Every row gives one point. A path goes straight from each point to the next, and from the last back to the first. The post is the endless flat space through its rows: a point in 2 columns, a line in 3, a plane in 4, and so on, so that a path can go around it. How many times does the path go around the post? Going back the other way cancels.
(in the rows, 128 means zero)

Post (2 x 3):
[[152 118 108]
 [ 81 162  77]]
Path, 28 rows:
[[ 79 140 129]
 [161 146 125]
 [114 170  80]
 [135 127  83]
 [131  72  82]
 [ 70 146  91]
 [140 110 153]
 [ 62 217  81]
 [144 188  52]
 [ 93 151  59]
 [104  78  86]
 [ 83 125 111]
 [ 97 162 115]
 [127 203  97]
 [117 175  90]
 [139 171 136]
 [ 73 206  41]
 [143 120  41]
 [107 111  78]
 [147 102 122]
 [127 136 158]
 [130 188  99]
 [140 144 143]
 [ 47 153  97]
 [101 106  87]
 [126 134  75]
 [ 93 137  78]
 [ 75 104 116]]
Times around: 3

Post:
[[136  93 153 100 107 142 184 114]
 [ 74 123 128 146 118 105 105 160]
 [ 93 168  95  84 121  74 127 175]
 [151  81 150  98 158 143 167 101]
 [153 137 130  86 128 176  98 101]
 [111  78  97 158  92  28 117 169]
 [ 99 148 109 133 122 127 100  82]]
Path:
[[152 148 143  28 155 133 199  92]
 [135  61  78  97  94  89  81 112]
 [177   7  83 163 119  80 128 135]
 [101  67 113 136 147 122 114 113]
 [134  79 127  87 103  95  78 104]
 [168  88 157 142 101 128  87  88]
 [197 132 111  94 180 103 180  95]
 [ 95  98 138 160 110 143 113 224]
 [ 76 170  61 108  87  88 107  93]
 [ 99 137 125  82 140  95 138 124]
 [216  98 175  86  98 116 183  71]
 [ 61 153 109 164 163  55 108 202]
 [161  68  73 124  80  84 175 155]
 [ 81 124 128 115  87 142 137 124]
 [ 39 156 130  76 190 148 126  53]
 [ 87 105 121 108 112 136 171 116]
 [ 38 140 101 190  68  82 144 145]
 [100 158 142 115 111 140 147 107]
 [139 131 130 104 113 104  84  87]
 [ 85 131 112 111 107 125  29 158]
 [ 69 134  76 150  67 154  86 151]
 [137 114 115 151 104 126 144 127]
 [155 188  82 106  57  69  90 129]]
Times around: 0

Post, 11 rows:
[[104 118 121 150 115 142 126  95 139 206  75  86]
 [183 178 146 122 125 180  86 132 140 129 130 125]
 [163 168 156 123 102 153 172 151 118  99 168  99]
 [221 196 147 117 180 126 135 136  53 112 138 113]
 [163 174 184 123 122 134 134 140 116 121  86 159]
 [ 92   7 146 174 121 145 110  73 142 114 108 125]
 [ 71  89 106 143 224 116 167  57 155 169 116 127]
 [167 192 104  86 148  78 124 136 129  99 127  87]
 [114 112 109  94 108 149 115  69 116 169 119 137]
 [101 179 146 156 120 115  97 119 119 126 177 104]
 [ 74  72  58 147 150 113 117 134 146 197 133 136]]
Path (27 x 12):
[[117 147 130 169 133 141 128  80  94 109 118 141]
 [114 122 155 174 141 194 141 134 140 109 142  90]
 [101 189 197  77 183 135 128  80 134 112 130 120]
 [143 156 131 115 146  97  95  58 171 172 117  51]
 [157 138  34 103 131 140  52 109 127 198 158 129]
 [174 159 120 127  39 158 114 127 128 130 125  49]
 [123 176 102  96 108 154  38  53 135 131 103  88]
 [ 95 141 152 162 108  84 103 153 126  95 127  92]
 [ 90 111  45  98 129 141  70 117 141 138 128 200]
 [107 141 147 203 126 125 152 116 202  79 104 144]
 [152  81  96 161 113  55  70 139 137 172  96 110]
 [ 86 117 229 131 156 115 145  81 127 156 145 179]
 [146 175 173  31  84 161 137  77  91 119 155  86]
 [ 57 153  85  61 136 148  39  93 221  96 118 174]
 [111 194 104 155  73 107 148  94  82 171 109   9]
 [119 103 157 211 133 161  91 138 123 135  93 227]
 [174 216 153 117 131 148 136  67  92 164  51  45]
 [131 129 132 103 196 130 109  70  81 136  88 108]
 [134 133 151 112  86 156 154 176 114 185 117 128]
 [228 147 101 108  93  92  62 150 109 166 100  68]
 [190 105 106 135 136 173 136  69 138 135 116  90]
 [110  64 108 169 152 146 115  85 163 153  77 106]
 [113 110  67 125 145 122  96 108 163 175  71  86]
 [ 85 103 157 173 148 118 142 119  92 147 150 103]
 [136  44 130 129 137  90 131 183 124 145 123 109]
 [111 131 150 170 111 107 129  53 163 154 130  77]
 [174 152 106 135  91 152 117  79 158 159  63 119]]
Times around: 2

Post, 17 rows:
[[ 86 106 188 165 147 123 125  74  74 152  97 154  92  79 111 207 177 120]
 [157  80  79 128 183 158  99 103 150 131 129  98  75 102 175 105 102  95]
 [126 134  74  76 163 135 139 119 160 134 147 158  77 138 144 103 148 150]
 [151 116 119  74 152 135  92  90 145 101  94  70 117 167 134 114  86 133]
 [192 100  92  63 174 143 106 154 181  92 161 122  93  87 127  76 109 150]
 [168 138  67  91 179 124 130 130 113  48 130 119 107 138 152  69 127  98]
 [139 180 141 152 158 142  73 143  79 152 103 167  90 110 125 156 157 141]
 [143 103 163 187 121 156 137 124  89 173 138 111 131 111 160 161 183 148]
 [ 81  67  51 162 158 129  70 131 107 113 143  54 153 166  64 168 123 138]
 [163 156  83  88 151 122 132  96 142 152 148 158 161 102 118  77 138 101]
 [152 152 130 181  98 144 163 116  78 200 111 176  92 121  99 123 121  94]
 [154 154  64  93 153  95 123  78 117 126 157 133 128 118 160  99  56 143]
 [100 151 160 127 114  84 122 127  80 187 144 113  97 112 140 143 137  91]
 [122 139  82 119 104 118 110 123 138  83  95 115 126  97 135 121 124 133]
 [116 131 148 177 120  69 109 128 120 133 126 157 122 137 123 155 152 113]
 [139 110 138 145 148 157  88 131 113 136 133 117  98 111 132 249 159 131]
 [156 107 155 162  80 127  98  97  37 183 172 182 107 124 116 151 195 116]]
Path:
[[223  92  98 139 115 218 120  65  41  92 206 128 152 138 137 139 126 165]
 [122  78 113 113 174 199  90 107 114 107 124  68 108  80  64  96 187 154]
 [ 61 188  68  82 124  37 143  29 105 126 119 148 141 135  95 158 126 125]
 [200 122 150 113 170 147  40 195 119 106 120 153  55  98 140 104 193 123]
 [150 185 121  79 115 122 122 149  76 183 150 152 142  75 141 169  82 128]
 [207  93 188 132 151 144  68 120  98 166 158 167  70  79 144 102 123 104]
 [ 78 218 170  81 170  94  94  76  71 145 157  94 134  73  76 143  80 152]
 [144  84 130 135 107 132  71 155 118 127 183  74 164 140  64 118 188 194]
 [ 96 162 165 109 184 131 132 146 100 179  93 120  52  76 122 152 200 129]
 [138 137 116 164 175 150  79 141  95  61  34  62 111 119 152 167 109 115]
 [ 81  63  48 147 174  69 164  94 139 138  90  66 101 142 117 103  94  98]
 [143 138  51  85 108 158  95 111 129 140 127 138  80 120  49  95 145 119]
 [172 108 146 156 215 178 124 120 144  93 133  86 109  87 115 132 118 106]
 [172 160 123  78 149 145 128 166 159 223 224 166 126  99 141 107 128  54]
 [ 93 117  66 137 158 143 107 203 134 139 136 159 110 177  70  68 168  58]
 [183 125 160 114 134 194 152 108 116 115 149 193  86  94  89  84 150 155]
 [138 146 156 148 197  89  80 121 121  87 159 126 142  89 123 156 187 139]
 [235 102 146 123 142 164 102 175  98  87 151 107 120 116 151  87 213 125]
 [174 160  78 147 205 168 120  54 110 235 107 183 183 121 110 218 128 142]
 [141 138  85  92 157 145 146 123  43 141 106 158 109 147 118 102  92 104]
 [131 110 101 110 153 175 123 146 145 102 111 135 114 138 101 132 109  99]
 [ 88 140 127 122 124  86 151 121 137 142 179 116 107 100  99 131 119 114]
 [103 191 119  69 115 113  84 156 106 135 165  69  67 141 150  74 196  84]
 [187 101 129 149 140 170 142 148 106 147 127  81  60 197 144 143 141 171]
 [ 69 191 146 159 124 111 115  97  58 183  92 139 118  68  91 161 161 137]
 [ 68 115 177 119 153  67  66  92 108 181 174  74  96 150 150 167 113 152]
 [ 54  67 112 116 145 126 137 102 105  77 118  55 113 131 150  69 128  94]
 [189 116 139 155  88 153  91 151 134 207 158 156 105 102 166 165 123 158]
 [172 191 175  47 185  99 184 124 104 144 147 154 106  98 158 147 123 133]
 [118 111 140 141 148  94 134 114  89 156 111  99  74 123 100 116  94  92]
 [174 124  64 126 138 132 138 100 128  98 140 146  74 131 114  74  96 124]
 [ 90 123  70 138 174 180  53 145 137  73 122 110 128  72  72 218 158 179]
 [160  91 132 149 123 184 109  63 117 169 142 176  94 115 121 167  83 141]]
Times around: 1

Post, 17 rows:
[[ 96  90 121  89 141 104 145 115 150  93 144 115  95 129 143 149 135 127]
 [ 97 210  97 173 139  99 123 100 149 168 139 120 159 147 159 120  78 161]
 [ 46 174 108 166 183 139 136 188 132 101 162  89 138 110 153  96  91 174]
 [144 139 147  81  94 100 147 164 134 103 124 111  84 139 145 140 156 106]
 [137 123 142 118 120 110  88 155 118 114 137 155 102 122 127 162 133 121]
 [112 132 147 123 133  99 166 117 158 110 121 117 122 133 129 124 199 103]
 [133 171 136  90 107 133 127 135  85 147 128 150 108 122 111  94 140  82]
 [110  89 139 102 124  95 148 130 126  93 195  70  81 147  95 186 141  95]
 [127 150 164 124 151 121 101 132 159 103 103 118 122 107 120 137 125 156]
 [102 150 106 152 147 138 114 105 108 118  89  70 148 174 128 110 135 123]
 [123 153 124 107 145 129 127 147 140 148 131  97 132 102 151 149 133 149]
 [129 160 157 104  99 164 125 107  89 131 133 113 146 115 150  98 162 128]
 [156 178 138  94 158 170 158 149 157 111 136 141 127 162  93 141 147 183]
 [127 151 128 129  91 131  53 126 177 110 141 116 138 109  81 121 173 152]
 [130 150 148 105 129 165 144 158 147 139 103 145 119 144 152 130 104 123]
 [156 154 123 116 128 134 129 129 117 126 167 106 163 103 144  93 142 120]
 [114 157 133  84 150 135  69 165 144  93 171 156 145 111 126 183 108 119]]
Path:
[[133 143 136 122 138 113  56 157  81  98 175 222 123 129 101 190  73  95]
 [128 182 193 155 169 150  56  97 155 139  97 142 155  78 150 195  68 208]
 [108 141 109 124 161 191  97 141 112 102 154 111 146 178 102 153 157  97]
 [ 77 115 160 153 115 129 126  96 119 104 131  84 127 197 155 119 151 108]
 [113 131 197 121 130  92 105 126 137 117 113 134  91 124 120 181 120 123]
 [142 137 167 135 151 125  84 104 175 134 108 112 131  59  53 135 164 175]
 [129 177 126 112 133  84 122 152 130 109 159 142 143  69 124 130 109 168]
 [205 152 111  96 100 101 155 113 152 131 136 118 110 112 103 107 175 149]
 [153 122 107 177 120 150 149 162 126 104 175  96 113 150 137  77 133 134]
 [120 137 107 149 159 105 141 170 147 114 125 109 117 165 171  64 156 167]
 [104 178 140  35  71 104 188 146 165 131 124  59  79 148 118 122 147 143]
 [ 76 114 174 124 160 139 116  90 119  87 123 106 121  60 142 107  88 187]
 [ 85 173  76 129 124 167 151 113 147 157 117  98 156 172 134 147 151 106]
 [ 92 146 123  99 163 110 107 124 120 102 125 127  99 112 138 121 116 117]
 [ 95 174 159 110 196 140 232 128  61 101 125  80  60 175 102  96  64 107]
 [  7 177 142 144 116 164 116 144 211 141 111 136 107 100 125 121  89 127]
 [119 139 108  91  92 131 123 144 102 114 129  70  77 141 107  79 149 101]
 [136 110 139 111  85 144 101 118 186 115 117  67 121 172 125  94 188 173]
 [120 147 130  43  84 112 112 169 107 114 156  95  91 139  77 173 182 105]
 [140 170 133 113 124 109 156 143 131  88 107  97 145 122 142 108 197 136]
 [124 112  68 115 102 107 113 154 167 135 118 152 119 124 164 163 146 138]
 [ 63 160 135 141  96 111 101  87 132 133 193 111 155  90 116 132 150 153]
 [105 147 141 117 141 166 184 135 140 108 132  42 166 154 193  74 103 140]
 [129 192 142  89 104 132 148 132 182 137 132 149 190 124 156 135 132 144]
 [109 118 128 116 127 144 119  98 128 102 167 182 178 113  87 139 123  75]
 [107 161  33 122 139 164  93 128 130 116 161 137 188 156 122 112 131 130]
 [124 142 171 108  97  62 124 179 199  98 107 125  97 109 112 140 132  73]
 [137 185 149 120 179 150 109 185 123 126 129 124 161  79 172 130 138 227]
 [113 156 162 118 133  96  67 181 132 104 139  77 130  91  92 127 170 167]]
Times around: 3

Post:
[[133 117 108 154 140 219 169 112 149  82 126 148  88 141 130  91 124 124]
 [151  85 122 133 136 109 162 141  97 158 156 164 105 173  70 162  99 177]
 [149  63 127 175 126 166 120 160 102 119  99 109 109 134  75  69  67  90]
 [146 120 181 147 136 138 113  45 138 135  93 124 152 144 157 124 150 131]
 [143 153 115 143 134 185 105 169 130 139 101 136 119 150 161 160 168 143]
 [138 159 101 122 132  70 148  92  88 108 138 129 112  98 168 152 209 100]
 [ 84 132 198 137 160 171  95 142 182  66 171  97 118  91  91 130  72 125]
 [113  72 126 104 126  99  83 141 168 150  95  88 158 175 118 119  98 166]
 [190  99 113 112  92 104 132 129 147 161 141 120  91 184 111 158 139 167]
 [119 135 158 139 143 129 142 147 199 149 100 155 109 138 152 171 152 123]
 [150 147 158  85 124 115 129 152 115 132  95 138 127 122  59 121  94 128]
 [124 125 101  96 137  89 163 154 129 175  95  59  75 118  98 115 125 148]
 [121 104 149 156  87 199 161 102 110 106 115 112 136 149 122 121  76  94]
 [186 113 129 100 196 120 172 150 143 168  72  85 139 155 140 135 222 125]
 [109 110 186 129 153 144 109 156 160 106  82 127 118  69 126 184 124 143]
 [138 108 123 118 139 162 134 121  93 130 109 150  80 148  96 145  91  90]
 [123 170 144 141 129 182 114 109  65  25  77 108 103 153 100 122 158  92]]
Path:
[[135 146 151 155 174 194 108  98  78  90  50 152 192 134 156 112 162 143]
 [159  96 147 109 147 114 112 110 122 159  31  77 147 177 160 132 164 129]
 [124 158 155 123 149 123  92 163 153 123  57 117  86 116 144  78 191 136]
 [ 89  63 157  95 170  96  90  82 153 152  92 115 100 149 133  96 109 135]
 [ 97  80 145  87 190 133 121 126 116 122 171 120 107 190 157 224 114 144]
 [124 110 132 131 149 155 150 111 139  90 208 163 114 126  82  89 148 169]
 [ 97  69 153 151 149 163 177 109  83  45 183 117 131 107  62 213 122 167]
 [201  77 153 136 146 151 136 128 225  97 109 124 138 162  85 121 176  74]
 [116 202 125  69 114 128 137 187 195 208  92 207  87 138  78  84 120  80]
 [130 100 160  74 142  95 151 157  93 229  79 110 125  91  40 135  72 166]
 [104 135 168 111 170 168 141  45 146 118  80  87 110  87 134 145 138 145]
 [148 122 166  98 111 117 104 152 117  93  48 165 129 129  25  97 128  91]
 [109 135 124 111 136 192 156 137  89 184 121 138  89 190  72 126 114 123]
 [110 125 129  69 167  89  95  64 198 137 118 122  55 167  67 146 130 171]
 [201 158 145 177 136 177  68  92 116  99 136 179 126 181 138 127 145  57]
 [142 103 181 173 100 175 191 113 113  92 152 141 179 110 192 177 124 142]
 [166 154 160 182   7 197 169 141 144 117 113 186 105 204 178 147 161  75]
 [ 52 125 193 174 164 170 107 140 128 110 125  60 159 196 113 119  92 134]
 [129 151 126 189  75 194 162 120  99 128  88 163  94 144 128  42 134 158]
 [178 123 152 127 100 203 136 144  98 145 112  72 145 171 106 134 177 120]
 [126  61 153 151 149  97 162  70 164 133  55  77 113 172  72 170 128 188]
 [132 176 112  93 151 124 155 134 125 156 136 120 112 108 123 115  76  93]
 [103  99 147 102 213 103  92 176 141 167  42  87 102 133 161 148 137 146]
 [153  88 166 166 180 169 136 121 148 108 145 155 162 182 147 168 112  98]
 [139 191 108 154 136 151 155 176 129 167 116  98 124 127  94  93 123  67]]
Times around: 2
